Rows are points. The last column is the point's height on a tilted bowl or saddle (a function of degree 2), plus a little noise. Count its main directions that bend up, bend down and stay straight.
(in the rows, 128 means zero)

Points:
[[173 118 106]
 [116 150 142]
 [132 126 139]
 [208 115  49]
 [116 153 143]
 [ 96 110 140]
 [131 112 138]
 [ 95 154 129]
 [128  90 141]
 [116 134 140]
 [138 104 134]]
Directions: 1 up, 1 down, 0 straight

Points:
[[128 171 154]
 [153  88 172]
 [ 96 108 150]
 [114 122 139]
 [157 102 161]
 [150 111 151]
 [ 70 142 161]
 [162 165 160]
 [116 146 139]
 [133 118 141]
 [126 161 146]
 [150  97 161]]
Directions: 2 up, 0 down, 0 straight

Points, 16 rows:
[[ 67 152 149  88]
 [157 132 154 150]
 [150 102 108 129]
 [ 90 103 186 135]
 [110 104 116 166]
 [ 99 138 139  90]
 [130 128 104  94]
 [157 116  83 118]
 [143  92 104 148]
 [146 136  97 107]
 [136 154 127 125]
 [138 100 137 115]
 [135 210 103 156]
 [ 98 143 153  85]
 [115 128 111  93]
 [127 151 140 109]]
Directions: 1 up, 1 down, 1 straight

Points, 21 rows:
[[133 155 102  94 158]
 [ 83 117 131 120 109]
 [157  90 135 139 145]
 [143  86  97 116 157]
 [102 162 154 131 123]
 [114  98 103 142 123]
 [146 107 166 106 115]
 [146 128 180 150 150]
 [117 129 117 118 112]
 [ 86 121 169 114  84]
 [147 112  71 123 149]
 [141 117 128 172 107]
 [110 121 160 132 111]
 [144  96 174 189 196]
 [131 111  82 123 137]
 [117 107 145 104  96]
 [138 136 117 170  97]
 [108  91  90 108 148]
 [136 146 172 131 123]
 [ 99  77 122 173 166]
 [ 75 148 133 142 138]]
Directions: 3 up, 1 down, 0 straight

Points (47 x 7):
[[131 124 125 107 155 182 159]
 [137 135 104 101 133 118 139]
 [ 72  79 125 102 135 135 155]
 [144 168  90 133 149 105 152]
 [ 96 115 106 143 133 151 146]
 [163 197 154 143 163 172 181]
 [104 101  85  94 145 129 151]
 [121  98 148  73 155 126 148]
 [170 156 157 102 127 197 194]
 [ 96 206 127 111 180 159 174]
 [144 102 109 112 151 128 137]
 [140 105 170 148 110 123 129]
 [115 109 129 132 100 116 130]
 [143 106  73 163 159 121 155]
 [121 138  92 115 123 145 144]
 [180 113 103 119  85 149 153]
 [156 103 120 114 138 147 136]
 [126  94 130 140 133 115 128]
 [150 162 175 114 156 140 162]
 [145 113 103 144 120 167 150]
 [105 120 116  91 150 115 148]
 [143 148 108 115 122 154 146]
 [154 143 153 170 134 113 140]
 [194 109 115 144 119 130 147]
 [125 121 122 149  81 131 143]
 [121  74 162 107 125 108 124]
 [155 126 142 137 120 112 129]
 [185 171 106  95 123 108 171]
 [160 131 183  96 154 109 160]
 [151 109 116 127 151 118 135]
 [ 84 153 133 126 135  98 155]
 [ 81 148 132 155  92 110 161]
 [147 132 154 112 146 129 139]
 [160 125 136 112 108 145 136]
 [123 142 119  86 146 177 163]
 [ 85 114 186 105 117 179 169]
 [155 133 123 144 150 114 137]
 [136 139 146 183 180 137 152]
 [123 115 143  94 115 134 129]
 [103  96 146  98 139 166 147]
 [161 154  93 120 134 159 159]
 [117 112 117 134 163 110 142]
 [146 142 111 116 169 130 149]
 [ 76  74 118 124 131 114 154]
 [133 149  92  71 174 182 192]
 [ 93  89  99  88 142 126 151]
 [146 112 153 172 110 103 136]]
Directions: 5 up, 0 down, 1 straight

Points:
[[152 134 117 107  92 173  99]
 [157 131 158 108 150  94  85]
 [ 76 154 144 132 116 144 142]
 [ 93 126 145 132 109 138 140]
 [128 159 151  82  97 145 166]
 [136 125 128 139 127 155 113]
 [128 121 138 118 121  98 105]
 [128 140 103 103 116 136 125]
 [178 117 121  96  93  86 131]
 [151 108 155 118 120 157  99]
 [172 144 110 111 105 140  99]
 [156 123 158 132 113 128  89]
 [166 182 168 122 194 123 132]
 [107  99 165 117 138 187 179]
 [182  37 181 164 173 122 146]
 [113 132 113 146  92 137 133]
 [186 116 133 128 114 160  65]
 [159 177 126 154 116 179 100]
 [102 125 145 149  80 142 144]
 [ 81 102 121 111 137  99 113]
 [120 122 139 148 123 149 121]
 [128 112 118 120 108  91 126]
 [135 118 191 124 139  94  90]
 [ 89 116 141  91 166  94  76]
 [111 114  85 111 124 166 154]
 [126 152 152 179 114 127 101]
 [175 144 104  76 136 138 107]
 [169 140  86 167 121 133 145]
 [ 89 139 178 109 115 141 172]
 [108  89 131 109 146 127 131]
 [168 139 156 133 136 129  87]
 [161 134  94 158 120 103 139]
 [121 136 110 142  81 105 138]
 [102 103 156  81 107 120 173]
 [130 134  90 144 144 125 126]
 [143 135 144  94 153 112  96]
 [117 108 107 110  95 121 154]
 [132 137 135 166 161 120 106]
 [150 135 127 122  77 113 124]
 [148 144 137 137 141  94  89]
 [123 173 155 140 119 123 112]
 [155 143  87 164 179  84 143]
 [170 113 112 154 167 113 135]
 [ 72 104 102 125 143 126 138]
 [144 122 115 188  69 152 119]
 [120 137 135 130 153 137 106]
 [179 135  93  99 149  75 130]]
Directions: 3 up, 1 down, 2 straight

Points, 75 rows:
[[162 108 102 133  93 125 149 124 127]
 [110 147 152 132 138  80 131 171 159]
 [167  88  86 115 139 135 183 113 143]
 [129 121 124 105 160 135 175 147 146]
 [ 99 140 152 137 111 160 125 107 149]
 [115  85 175  94 130 126  68 106 131]
 [139 112 161 119 155 113 122 116 119]
 [142 107 121 142 144 191 135  93 139]
 [131 104 142  99 133 120 100 140 125]
 [102 135 118  94 120 132 143 118 147]
 [ 93 121 151 151 146 131 102 171 170]
 [104 127 125 169 135 155 144 118 150]
 [134 135 125  83 158 126 106 159 141]
 [123 136 155 112 164 155 158 146 150]
 [221 136  98 123 141 110 112 126 129]
 [101  91 130 151  94 122 153 122 155]
 [122 145 104 115 129 120 157 134 134]
 [113 115 158  96 172 147 109 134 143]
 [ 91 139 141 142 105 129 131 138 162]
 [156  68  87  78 118 128 117 170 148]
 [ 76 106 130 119 113 103 126  68 148]
 [109  97 141 115 148 116 127 107 122]
 [108  94 143 125  99 153  87 101 140]
 [102 125  88 138 134 127 111 114 138]
 [145 186 129 118 136 156  88 125 131]
 [ 77 122 151  74 133 147  79 145 183]
 [128 119 134 183 116 148 158 159 165]
 [101 116  87 146 147 108 101 127 142]
 [113 127 139 122 139 122 126 141 131]
 [145 131  70 167 111 174  42 119 207]
 [151 134 142  97 132 127 109 144 126]
 [108  83 200 131 138  90 133 107 152]
 [ 80  92 184 163 143 112 121  98 158]
 [137  57  65 132  98 104 148 131 136]
 [101  60  63 107 109 124 103  91 150]
 [119 155 173 151  93 102 157  92 175]
 [106 138 143 110 164 111 153 132 149]
 [148 101 145  99 164 133 106 126 122]
 [127 169 157  97 172  88 157  96 162]
 [ 66 111 140 138 151 125 100 110 150]
 [121 142 106  86 137 187 145 101 151]
 [101 129  97 145 117 121 130 122 145]
 [ 67 110 108 148  96 113 111 105 176]
 [146  87 173 173 138 135 127 103 139]
 [149 111 119 120 134 120 109 148 117]
 [167 146 127 174 136 146 109 168 149]
 [124 155  99 123 108  91  97 101 140]
 [ 97 152 168 116 133 116 134 108 151]
 [104 153 203 103 137 151 100 159 187]
 [176 101  85 169 160 122 173 137 144]
 [131 169 180 124 142  90  96 108 144]
 [142 151 142 154 132 109 149 107 129]
 [147 158 144 131 139  66 114 125 130]
 [160 157 144 126 163 101 130 145 124]
 [104 126 144 130 107  88 215  79 207]
 [ 74 160 145 135 160 108 114 128 167]
 [136 162 166  79 143 133 133 114 144]
 [119 153 112  74 114 191 105 161 184]
 [128 122 131 109 128 165 121 127 131]
 [139 122 129 167 132 111 149 131 129]
 [167 127 125 108 167 163 172  94 146]
 [ 97 121 152 112 194 118 150 131 168]
 [150 118 163 101 126 144 151 122 136]
 [169 101 137 123 141 103 105 169 124]
 [164 152 127 202 140 138 133  88 153]
 [149 133 109 199 141 126  92 131 155]
 [ 88 125 122 111 117 105 133 127 151]
 [139  66 144 133 129 148 146 156 143]
 [ 96 109 128 168 114 118 154 181 178]
 [164 129 186 170 132 132 163 136 163]
 [136 150 113 145 153 142  89 124 125]
 [106 132 149 142 102 152  96 116 151]
 [123  95 123 111 161 133 111 141 129]
 [124 124 127 122 153 136 162 119 133]
 [124 137 142 109 107 125 145 145 141]]
Directions: 6 up, 0 down, 2 straight

Points, 73 rows:
[[100 158 162 130 118 155 134 162 143]
 [ 92 109 119  87 106 128 112 103 176]
 [108 148 107  95 191 167 132 191 191]
 [184 103  90 124 127 116 144  87 138]
 [114 120 107  86 164 109 152 187 175]
 [ 93 108 104 121 135 110 134 125 160]
 [141 131 154  76 141  72 144 113 167]
 [123 153 157 124 125 155 101 116 133]
 [118 147 117  80 130 142 143 143 166]
 [165  96 162 112  96  97 148 151 143]
 [143 132 151 106 115  79  94 152 145]
 [139 134 153  59 139 133 117 140 147]
 [107 150 130 168  99 109  92 130 158]
 [131 129 128 139 104 118 172  87 161]
 [116 143  57 152 114 126 132 204 140]
 [ 98 121 105 153  99 114 109 131 160]
 [131 133 149  94 111 139 137 117 150]
 [120 134 152 193  90 117 122  99 173]
 [112 132 134  86 163  88 148 124 153]
 [137 149 111 168 111 174 108 157 146]
 [148 125  63 174 116 202 140 151 127]
 [118 140 157  36 151  77 109  86 146]
 [121 119 138 100 101  97 109 155 149]
 [120  98 100 158  71  96 157 195 134]
 [141 136  74 179  93 111  97 162 148]
 [115 143 130 139 150  81  98 140 165]
 [ 88 195 126 126 142 142 115 118 133]
 [161 127 108 117 137 157 136 125 149]
 [105  89 227 115 194 174 137  71 130]
 [116 107 125 175 101 117 134 154 155]
 [141 130 127 108 205 150 111 100 114]
 [130 172 157 161 120  93 127 134 169]
 [133 128 119 158 108 160 121 102 150]
 [118 169 124 166 172 134  91 150 173]
 [153 116 101 136 164 123 115 108 133]
 [147 146 114 134 134 154 101 142 152]
 [123 107 155 123 108 145 139 138 150]
 [131 101 133 136 202 136  88 157 120]
 [121 130 153 128 178  86 108 161 147]
 [113 104 104 153 130 127  95 114 156]
 [160 128 142 139 159 170 158 147 168]
 [100 134 160 129 158  88 123 175 169]
 [131 124 171 160 101 128  86 114 134]
 [103  89 135 155 183 132 106 116 132]
 [166 151 166 127 134 144 130 152 155]
 [142 122 109 171 142 135 141 110 143]
 [159 142 133 131 163 132 147 155 159]
 [148  83 139 109 101 152 145 131 147]
 [176  90 119 118 105 115 168 155 129]
 [ 99 102 137 156 140 158 126  78 169]
 [ 98  90 112 148 120 124 158 144 162]
 [121 178 125 104 113 136  99 119 145]
 [146 128 102 122 123  75 116 146 167]
 [105 127 108 107 115 116 123 140 158]
 [120 142 133 155 165 161 135 107 149]
 [140 164  95 106  90 118 131 125 152]
 [139 159 147 117  80 135 170 143 137]
 [161 136 111 116 108 135 112  97 153]
 [130  80 136 179 149 110 117 137 154]
 [118  64 126  96 137 127 115 132 145]
 [158 135 135 146 128 135 142 154 150]
 [110 101 114 145 140 139 145 150 151]
 [151 133 121 135 170 150  98 107 143]
 [132 162 154 136 118 138 165 110 153]
 [ 88 133 119 123 116 152 131 136 153]
 [176 113 132 135 125 102 169 112 152]
 [195 137  86 109 161 152 108  99 167]
 [138 180 135 109 123 150  93 161 150]
 [151 147  97 167 181  94 106 145 171]
 [102 142  85 151 122 134 147  69 147]
 [134 104 112 145 170 121 131 157 137]
 [113 119 100 118  87 134 110 137 146]
 [142 126 160 157 102 117 118 138 143]]
Directions: 5 up, 3 down, 0 straight

Points, 62 rows:
[[145 131 144 148  78 167 148 121 108]
 [ 93  93 160 119 129 144 119  90 108]
 [151 108  98  86  97  79 146 138  98]
 [141 188 110 121  96 170 106 140 136]
 [ 99 158  99 127 132 101 137 122 121]
 [155 126 104 114 115 126 168  86  97]
 [135 115 119 185 110 117 167 121 125]
 [142 123 153 100 118 107 120 119 111]
 [ 77 155 140 126 136 130  79 123 148]
 [170 132 150  84 116 167 161 107 113]
 [134 104 117 136 104 177 114 148 110]
 [160  86 157 148 142 181 102 129 114]
 [162  97 112 116 114  91 116 140  86]
 [132 129 145 103 120 143 146 137 116]
 [105 155 137  98 118 129 133 130 134]
 [139  86 153 117 114 116 102  97  93]
 [131 129 133  77 109 106 164  90 118]
 [187 122 148 131  91 126 148 208  88]
 [ 78 135  92 124 136 167 118 140 116]
 [113  93 169 108 121 141 122 148 111]
 [ 97 146 157  97 119  83 194 182  88]
 [124 120 118 113 123 118  94 134 112]
 [142  97 120 150 127 122  97  86  92]
 [156 162 140 129 148 144 128  78 105]
 [134  80 151  70 127 104 116 129  74]
 [113 127  49 141 142 146 131 123  66]
 [ 99 125 165 148 125 153 139 193 142]
 [ 81 139  82 134  30 104  46 167 194]
 [107 149 166 131 139 133 126 102 135]
 [158 142  89 147 115 134 106 113  82]
 [135 127 144 122 117 139 132  95 111]
 [147 101 159  96 128 130 121 146 101]
 [156 146 105 129 153 149 105 130  91]
 [159 106 142 149 127 102 112 154 107]
 [136 155 148 155 181 168  94 128 130]
 [164 150  83 116 151 105 136 115  86]
 [147 137 139 134 141 109 130 125 114]
 [119 120 127  79 125 122  97  99 106]
 [130  96 124 155 141 112 141 145 121]
 [119  80 104 122 133 124 148 139  92]
 [156 139 132 101 129 120 163 136 107]
 [115 112 139 103 176 125 124 122 131]
 [104  73 133 122 143 204  66 137 124]
 [161 116 123 134  69 127 178 154 113]
 [131 206 122 150 155 101 186 103  91]
 [ 70 101 122 125 121 100 112 134 118]
 [104 176 159  88 148 134 148 100 147]
 [103  87 129 139  73 150 113 131  98]
 [ 68 158 114 182 146 123 113 141 135]
 [ 75 159 145 106 123  81 114 141 141]
 [154 124 129 138 127 162 112 111  96]
 [146 165 118 151 106 113 105 174 124]
 [147 134 141 164 107  82 135 106 135]
 [113 142 130  84 132 116 105 113 127]
 [105 153 117 107 140 112  79 142 135]
 [160 127  90 131 109 132 165 109  93]
 [137 161  99 102 155 140 112 133 110]
 [ 92  83 193 149 130 158  70 176 172]
 [108 107 129 122 143 122 130 171 124]
 [133 142 123 133 122 115 115 137 118]
 [130 106 167 142 148 111 116 112 135]
 [201 149  92 100  95 138  97 110  77]]
Directions: 3 up, 3 down, 2 straight

Points (67 x 9):
[[143 109 121 114 128  45  86  72  65]
 [115 125  94 167 125  97 123 146 150]
 [137 136 155  81 110 111 124 146 112]
 [110 164 153 156 112 114 122 106  93]
 [128 144 141 116 150 132 116 196 147]
 [108 164  65 149  91 122 156 124 149]
 [176 174 142 148 141  51 127 183 137]
 [115 121 145 152 119 140 160 143 134]
 [145 141 118 104 164 164 159 111 105]
 [160  92 118 139 112 142 120 186 164]
 [132 140 164 127 115 129  85 143 126]
 [114 125 153 137 130 128 149 135 124]
 [142 111 152 147 153  56 119 116  95]
 [129 120 122 160 136 124 128 151 150]
 [124 119 127 171 132 137 125 122 131]
 [137 114 124  92 120 132 142 127 119]
 [116  90 120 123 141 113 111 140 134]
 [ 83  93  77 131 118 157 140 160 119]
 [143 136 154 152 109 127 140 175 157]
 [138 121 101 135 105  55 127 152 133]
 [133 123 141 106  89  96 138 145 121]
 [110 117 110 121 150 113 178 137 102]
 [159  99 126 152 136 171 114 108 121]
 [146 101 120 159 124 201 108 115 123]
 [147 136 125 116 152 101 100 104 125]
 [123 158 124 159 156 106 123 111 120]
 [122 145 154  99 141  85 133 134 107]
 [127 134 197 142 118 108  84 144 109]
 [ 52 133  83 152 121 163 106  82  92]
 [126 131 191 151 143 126  98 144 115]
 [134 145 113 106 134 126 111 160 146]
 [137 137 136 117 168 148 142 160 122]
 [113 216  81 189 174 145  98 123 117]
 [ 89  89 143 169 103 119 113 119 112]
 [192 111 109 100 146 115 136  88  98]
 [152 142  74 161 140 133 162 136 155]
 [136 181  60 178 126 143  94 115 188]
 [190 134 129 109 154 144 100 117 106]
 [135 116 122  97 107 113  81  89 126]
 [175 140 116 132 105 130 176 121 123]
 [175 149 130  77  75 109 157 154  72]
 [122 155 130 100 148 114 139 119 109]
 [ 78 174 131 136 106  90 159 130  64]
 [125  95 133 117 103 116 115 151 149]
 [146  98 187 159 137 152 136  85  88]
 [116 135 146 108  88  74 143 133  91]
 [ 91 125 135  83 111 171  92 136 124]
 [122 118 161 127 141 103 153  59  65]
 [153 162 108 131 157  82 146 107 125]
 [137 138 128  96 156 114  89 139 134]
 [142 112 107 129 169 171 164 116 109]
 [109 159 128  77 140 161 133 133  92]
 [107  81 126 112 110 111 193 152  98]
 [180 106 152 169 126  96 200  91  80]
 [132  84 111 127 118 112 132 170 153]
 [ 93 130 116 160 155 142 131  99 101]
 [146 151 113 110  97 155 143 143 132]
 [148  61 136 111 127 108 138  80  75]
 [139 138 113 111 171 120 176 140 108]
 [163 169 145 140 161 143 112 118 108]
 [107 126 152 132 144 152 134 134 119]
 [133 114 123 138 131 126  81 166 159]
 [106 137  84 142 149  89 133 126 127]
 [ 90 137 114 105 140 178  98 133 116]
 [129 118 143 126 129 154 123 143 138]
 [142  98 116 121 109 166 125 134 141]
 [122 127 153 128 101 110  94 163 154]]
Directions: 1 up, 4 down, 3 straight
